Each row is a point. To make a cloud, some directions were put in groups of two or more. Within a group, all points are equally far from the middle, so they leave a hole (a ring in 2 directions, a hollow ball in 3). The other directions are filled evenly. Then the cloud was stretched, turned, moved and blurred a little. How many holes are there, and how many directions does each take, smallest first?

Cloud, 20 rows:
|  .38 |  .25 |  .36 |
|  .60 | -.18 |  .03 |
| -.19 |  .34 | -.10 |
|  .34 |  .36 | -.43 |
| -.18 |  .36 | -.29 |
|  .40 |  .23 |  .33 |
|  .17 | -.26 | -.76 |
| -.07 | -.64 |  .39 |
|  .44 | -.68 |  .00 |
| -.15 |  .67 | -.15 |
|  .42 | -.01 |  .32 |
|  .94 |  .36 | -.42 |
|  .22 |  .51 |  .35 |
|  .57 | -.38 | -.31 |
|  .82 | -.18 |  .32 |
|  .32 |  .24 |  .40 |
|  .24 |  .15 |  .74 |
|  .87 | -.03 |  .32 |
|  .16 |  .10 |  .56 |
|  .24 |  .06 |  .65 |
Holes: 0

Cloud:
| -.50 | -.29 | -.48 |  .01 |
| -.49 | -.18 |  .29 | -.25 |
|  .16 | -.23 |  .21 |  .37 |
|  .20 | -.11 | -.12 |  .66 |
|  .48 |  .04 | -.10 |  .05 |
| -.24 |  .14 |  .61 |  .15 |
|  .17 |  .43 |  .60 | -.24 |
| -.07 | -.47 | -.46 |  .61 |
|  .20 |  .18 | -.56 |  .45 |
|  .15 |  .23 | -.06 |  .03 |
|  .01 | -.80 |  .43 | -.13 |
| -.17 |  .14 | -.36 |  .94 |
|  .14 | -.41 |  .44 |  .36 |
|  .18 |  .11 | -.29 |  .44 |
| -.73 |  .15 | -.13 |  .01 |
|  .34 |  .01 | -.26 |  .11 |
|  .56 |  .58 |  .05 |  .01 |
| -.70 |  .00 |  .27 |  .02 |
| -.22 | -.64 | -.71 |  .11 |
|  .14 |  .76 | -.07 |  .35 |
| -.24 |  .03 |  .12 |  .78 |
| -.25 |  .58 |  .61 |  .35 |
|  .54 |  .05 |  .27 | -.31 |
| -.28 |  .48 |  .44 | -.05 |
|  .49 |  .32 | -.38 |  .09 |
| -.05 | -.50 |  .55 |  .05 |
|  .15 |  .58 |  .26 |  .38 |
| -.16 |  .58 | -.50 |  .02 |
| -.18 |  .01 |  .65 |  .64 |
Holes: 0

Cloud:
|  .36 | -.15 | -.56 | -.04 |  .94 |  .14 |
| -.36 | -.27 |  .02 | -.28 | -.32 | -.38 |
| -.09 | -.36 | -.53 | -.38 |  .78 |  .23 |
|  .26 | -.50 | -.23 | -.05 |  .32 |  .30 |
|  .41 |  .36 |  .14 | -.26 |  .94 | -.07 |
|  .36 | -.04 |  .04 | -.12 |  .30 | -.47 |
| -.20 | -.02 | -.27 |  .21 |  .24 |  .51 |
|  .65 |  .23 | -.53 | -.49 |  .47 | -.01 |
|  .57 | -.35 | -.70 | -.30 |  .60 | -.05 |
| -.03 | -.51 |  .02 |  .38 |  .10 |  .17 |
| -.17 | -.50 | -.22 |  .30 |  .65 | -.53 |
| -.09 | -.43 |  .14 |  .10 |  .53 | -.59 |
| -.37 | -.03 |  .09 | -.60 |  .50 | -.59 |
|  .18 | -.56 | -.58 |  .28 |  .15 |  .08 |
|  .27 |  .22 | -.71 |  .17 | -.26 | -.06 |
| -.31 | -.69 | -.16 | -.45 | -.02 | -.31 |
| -.10 | -.31 |  .55 |  .37 | -.13 |  .16 |
| -.31 | -.40 | -.03 |  .19 |  .24 | -.28 |
|  .26 | -.38 |  .48 | -.30 |  .91 |  .22 |
| -.05 | -.30 | -.19 | -.37 | -.04 | -.04 |
| -.35 |  .36 | -.14 | -.57 |  .83 | -.62 |
|  .06 |  .04 | -.70 | -.49 | -.11 |  .01 |
| -.19 | -.56 |  .37 |  .13 | -.45 | -.47 |
| -.16 |  .27 | -.18 | -.06 |  .51 |  .52 |
|  .27 | -.19 | -.48 |  .29 |  .13 |  .19 |
| -.01 |  .05 |  .06 |  .50 |  .64 | -.13 |
|  .09 | -.28 |  .05 | -.51 |  .78 |  .01 |
| -.26 | -.23 | -.48 | -.43 |  .40 |  .20 |
|  .02 |  .06 |  .19 | -.31 |  .20 |  .20 |
|  .17 | -.38 |  .31 | -.19 | -.20 | -.47 |
| -.66 | -.48 | -.37 |  .53 | -.12 | -.18 |
|  .54 | -.16 | -.50 |  .15 |  .06 |  .53 |
|  .19 | -.22 | -.75 | -.78 |  .26 | -.23 |
| -.09 |  .19 |  .04 | -.50 |  .30 | -.36 |
| -.22 | -.53 |  .08 |  .05 |  .65 | -.55 |
| -.16 | -.55 |  .31 | -.67 |  .58 | -.16 |
|  .33 | -.08 | -.69 |  .02 | -.24 | -.10 |
|  .09 | -.44 | -.33 | -.09 |  .32 | -.13 |
|  .02 | -.04 |  .28 | -.86 |  .06 | -.48 |
|  .35 |  .21 |  .34 |  .11 |  .29 |  .03 |
|  .37 | -.71 | -.23 | -.16 |  .71 |  .33 |
|  .23 | -.24 | -.14 | -.71 | -.25 |  .08 |
|  .78 |  .11 |  .21 | -.38 |  .22 |  .14 |
|  .05 | -.53 | -.48 | -.33 |  .07 |  .45 |
|  .75 |  .06 | -.20 | -.12 |  .35 | -.44 |
|  .26 |  .17 | -.15 |  .29 |  .17 | -.08 |
|  .25 |  .27 | -.35 | -.10 |  .06 | -.01 |
Holes: 0

Cloud (102 x 9):
| -.14 |  .32 | -.22 | -.13 | -.21 | -.02 |  .03 |  .60 | -.64 |
| -.02 | -.03 |  .46 | -.08 |  .07 |  .53 |  .26 | -.68 |  .48 |
| -.16 | -.53 |  .45 | -.05 |  .00 |  .22 | -.26 |  .48 |  .05 |
|  .40 |  .22 | -.13 | -.81 |  .11 |  .43 |  .19 |  .03 |  .33 |
| -.21 |  .30 |  .33 | -.33 |  .23 |  .38 | -.01 | -.55 |  .09 |
| -.04 | -.06 | -.36 | -.73 |  .20 |  .13 | -.51 |  .20 |  .01 |
| -.36 | -.15 | -.19 |  .53 | -.31 |  .32 |  .03 |  .46 |  .09 |
|  .05 | -.36 | -.56 | -.08 |  .29 |  .13 | -.01 |  .26 |  .53 |
| -.27 | -.56 | -.49 | -.11 |  .12 | -.16 | -.25 |  .25 | -.03 |
| -.26 |  .25 | -.57 |  .49 | -.05 |  .25 | -.48 |  .18 |  .05 |
|  .19 | -.29 | -.48 | -.09 |  .26 |  .33 |  .12 | -.09 | -.02 |
| -.22 |  .34 |  .24 | -.29 | -.11 |  .38 | -.07 |  .12 | -.57 |
|  .37 | -.20 | -.03 |  .22 |  .02 |  .64 | -.11 | -.20 |  .29 |
| -.05 |  .47 |  .16 | -.69 |  .16 | -.05 | -.44 |  .41 |  .07 |
|  .33 | -.15 |  .07 | -.17 | -.31 |  .56 |  .02 |  .18 |  .94 |
| -.11 |  .71 |  .41 |  .03 | -.37 |  .14 | -.66 |  .11 | -.08 |
| -.14 |  .33 |  .51 | -.43 |  .10 |  .26 | -.70 |  .66 |  .16 |
|  .56 |  .24 |  .12 | -.58 | -.37 |  .03 | -.41 |  .32 | -.67 |
|  .54 | -.11 |  .50 | -.35 | -.25 |  .27 |  .20 | -.05 |  .52 |
|  .53 |  .19 |  .53 | -.08 |  .06 |  .46 | -.09 |  .20 | -.18 |
|  .15 | -.03 | -.33 | -.52 |  .40 | -.42 |  .08 |  .14 |  .14 |
|  .12 | -.13 |  .28 | -.66 | -.36 |  .34 |  .01 |  .59 | -.05 |
|  .69 |  .45 | -.14 | -.05 | -.09 | -.16 |  .21 | -.08 |  .11 |
|  .33 | -.11 | -.10 |  .08 |  .03 | -.51 | -.09 |  .16 |  .41 |
|  .37 |  .11 | -.08 | -.09 | -.25 | -.38 | -.20 | -.02 |  .54 |
|  .05 |  .30 |  .24 | -.08 | -.39 | -.11 |  .00 |  .78 |  .60 |
|  .18 | -.41 |  .10 |  .29 |  .00 | -.39 | -.44 |  .61 |  .01 |
| -.04 |  .08 | -.26 | -.25 | -.05 | -.21 | -.08 | -.49 |  .09 |
|  .19 |  .13 |  .46 | -.52 |  .35 |  .43 |  .04 | -.28 |  .51 |
|  .43 |  .36 |  .29 | -.45 | -.17 | -.41 |  .01 |  .57 | -.26 |
| -.34 |  .01 | -.21 |  .39 | -.13 | -.46 | -.32 |  .31 | -.54 |
| -.04 |  .60 |  .15 |  .28 |  .18 |  .02 | -.43 |  .39 |  .10 |
|  .28 | -.14 |  .41 | -.14 | -.45 |  .05 |  .23 |  .65 |  .09 |
|  .39 |  .39 |  .51 |  .07 |  .29 |  .40 | -.53 | -.08 |  .11 |
|  .00 | -.01 |  .62 |  .15 | -.38 | -.03 |  .49 |  .26 | -.21 |
|  .26 |  .07 |  .37 | -.57 | -.12 | -.40 | -.76 |  .45 |  .11 |
| -.22 | -.22 |  .20 |  .45 | -.08 | -.15 | -.25 |  .25 |  .59 |
|  .08 | -.03 | -.09 |  .43 | -.50 |  .18 | -.21 |  .49 |  .17 |
|  .01 |  .31 |  .16 |  .16 |  .54 |  .37 | -.10 | -.21 |  .17 |
| -.66 |  .26 |  .31 |  .41 | -.02 | -.12 |  .22 |  .16 |  .36 |
| -.15 |  .11 |  .53 |  .63 | -.28 |  .22 |  .26 | -.14 |  .60 |
|  .16 |  .26 |  .14 | -.17 | -.62 |  .25 | -.06 |  .47 |  .66 |
|  .22 |  .43 | -.30 | -.31 | -.12 | -.02 |  .20 |  .80 | -.05 |
|  .55 | -.37 |  .11 | -.34 | -.26 | -.26 |  .08 |  .16 |  .35 |
|  .09 |  .08 | -.35 | -.27 |  .39 | -.20 | -.08 |  .01 | -.50 |
| -.16 | -.15 | -.49 |  .40 |  .12 |  .47 |  .08 | -.10 | -.09 |
| -.44 |  .14 |  .43 | -.39 |  .07 |  .22 | -.09 | -.04 |  .16 |
|  .06 |  .32 |  .20 |  .11 |  .22 |  .78 |  .14 | -.12 |  .13 |
|  .46 | -.31 |  .38 | -.41 | -.43 |  .01 | -.31 |  .47 |  .21 |
|  .52 | -.25 | -.01 | -.47 |  .26 |  .16 | -.08 | -.19 |  .28 |
|  .47 |  .07 |  .29 | -.04 |  .56 |  .10 | -.48 |  .40 | -.12 |
|  .31 |  .08 |  .29 |  .41 |  .21 | -.08 | -.57 |  .04 | -.22 |
|  .20 |  .42 |  .08 | -.43 | -.22 |  .81 | -.05 |  .00 |  .32 |
|  .35 |  .37 |  .23 | -.18 | -.74 |  .31 | -.05 | -.40 |  .34 |
|  .23 | -.27 |  .55 | -.37 | -.08 |  .28 |  .23 |  .26 |  .92 |
|  .16 |  .23 |  .75 |  .30 |  .10 |  .21 | -.04 | -.38 |  .43 |
| -.43 | -.01 | -.57 |  .63 | -.23 |  .33 | -.32 |  .12 | -.05 |
|  .47 |  .25 |  .72 | -.49 | -.18 |  .07 | -.14 |  .30 |  .54 |
| -.09 |  .05 |  .42 | -.06 |  .49 |  .12 |  .21 |  .75 |  .37 |
|  .07 |  .31 |  .71 | -.33 | -.06 | -.19 |  .13 |  .65 |  .63 |
|  .04 |  .26 | -.01 |  .53 |  .37 |  .18 | -.53 | -.10 |  .18 |
|  .51 | -.03 |  .52 | -.03 |  .32 |  .29 |  .38 |  .25 |  .21 |
|  .02 |  .29 |  .32 |  .57 | -.13 |  .04 |  .24 |  .32 |  .36 |
|  .27 |  .41 |  .30 | -.53 |  .25 | -.27 | -.62 |  .10 |  .14 |
|  .00 | -.52 | -.18 |  .09 |  .27 |  .36 |  .08 |  .05 |  .21 |
|  .50 | -.14 | -.19 |  .29 |  .06 | -.24 |  .02 |  .53 |  .25 |
|  .51 |  .34 |  .33 | -.17 | -.35 |  .25 |  .37 |  .38 | -.29 |
| -.52 | -.12 | -.26 |  .73 | -.11 | -.07 | -.50 | -.05 |  .05 |
|  .55 |  .02 |  .67 | -.34 | -.16 |  .22 |  .37 |  .25 |  .10 |
|  .32 | -.12 | -.10 |  .13 | -.44 |  .83 | -.17 |  .14 | -.46 |
|  .32 |  .05 | -.27 | -.32 |  .03 |  .44 | -.32 | -.43 |  .52 |
|  .31 |  .15 |  .29 | -.45 |  .00 | -.52 | -.65 |  .56 | -.13 |
|  .20 | -.24 | -.30 | -.30 |  .26 | -.29 | -.39 | -.09 | -.58 |
|  .12 |  .31 |  .64 | -.63 |  .21 |  .05 |  .08 |  .02 |  .15 |
|  .32 |  .45 | -.49 | -.31 | -.19 |  .17 | -.30 |  .32 |  .27 |
| -.05 |  .70 | -.32 | -.08 | -.33 |  .33 | -.35 | -.14 | -.16 |
| -.22 | -.32 | -.29 |  .37 |  .21 |  .11 | -.26 |  .87 |  .10 |
|  .11 |  .64 |  .25 | -.05 |  .07 | -.17 | -.78 |  .17 |  .01 |
|  .06 |  .26 | -.49 |  .20 | -.54 |  .40 | -.10 |  .11 |  .16 |
|  .41 |  .09 |  .56 |  .21 | -.03 |  .24 | -.20 |  .34 |  .00 |
| -.12 | -.68 |  .20 | -.20 | -.10 | -.31 |  .13 |  .49 | -.01 |
|  .36 |  .04 | -.22 |  .15 |  .38 |  .26 |  .01 | -.22 |  .18 |
|  .14 |  .47 | -.13 |  .07 | -.35 | -.48 |  .28 |  .23 | -.03 |
| -.23 | -.25 |  .33 |  .47 | -.02 |  .27 |  .27 |  .26 |  .06 |
|  .10 | -.12 | -.58 | -.01 | -.53 | -.10 |  .34 |  .38 |  .02 |
| -.37 |  .34 | -.25 |  .01 | -.18 | -.40 | -.25 |  .15 | -.04 |
| -.59 |  .15 | -.02 |  .28 | -.47 | -.10 |  .03 |  .32 | -.19 |
|  .29 |  .59 | -.10 | -.05 |  .10 |  .34 | -.53 |  .42 | -.03 |
| -.14 |  .03 | -.43 |  .03 | -.18 |  .53 |  .27 |  .31 |  .78 |
| -.17 | -.34 |  .31 | -.51 |  .17 |  .05 | -.38 |  .81 | -.55 |
|  .46 | -.27 | -.11 |  .17 |  .33 |  .44 | -.29 | -.04 | -.34 |
| -.47 |  .35 |  .43 |  .41 | -.06 |  .43 | -.05 |  .21 |  .24 |
| -.36 | -.04 | -.10 |  .35 |  .11 | -.43 |  .11 |  .13 |  .50 |
| -.30 | -.17 | -.13 |  .52 |  .13 |  .55 |  .00 |  .03 |  .34 |
| -.32 | -.09 |  .48 | -.35 | -.15 |  .01 | -.28 |  .35 | -.19 |
|  .46 |  .03 | -.03 | -.25 |  .68 | -.30 | -.24 |  .39 | -.09 |
|  .56 |  .23 |  .28 | -.23 |  .39 |  .47 |  .08 |  .55 |  .30 |
| -.08 | -.08 | -.34 | -.22 | -.17 | -.23 | -.04 | -.38 |  .13 |
| -.25 | -.23 | -.29 | -.24 | -.58 |  .09 |  .20 |  .37 |  .20 |
| -.05 | -.13 |  .39 | -.46 | -.30 | -.26 |  .07 |  .30 |  .85 |
| -.29 |  .03 |  .17 | -.09 |  .00 | -.42 | -.66 |  .05 | -.11 |
|  .51 |  .60 |  .36 | -.04 | -.01 |  .11 | -.72 | -.24 |  .07 |
Holes: 1 (6)
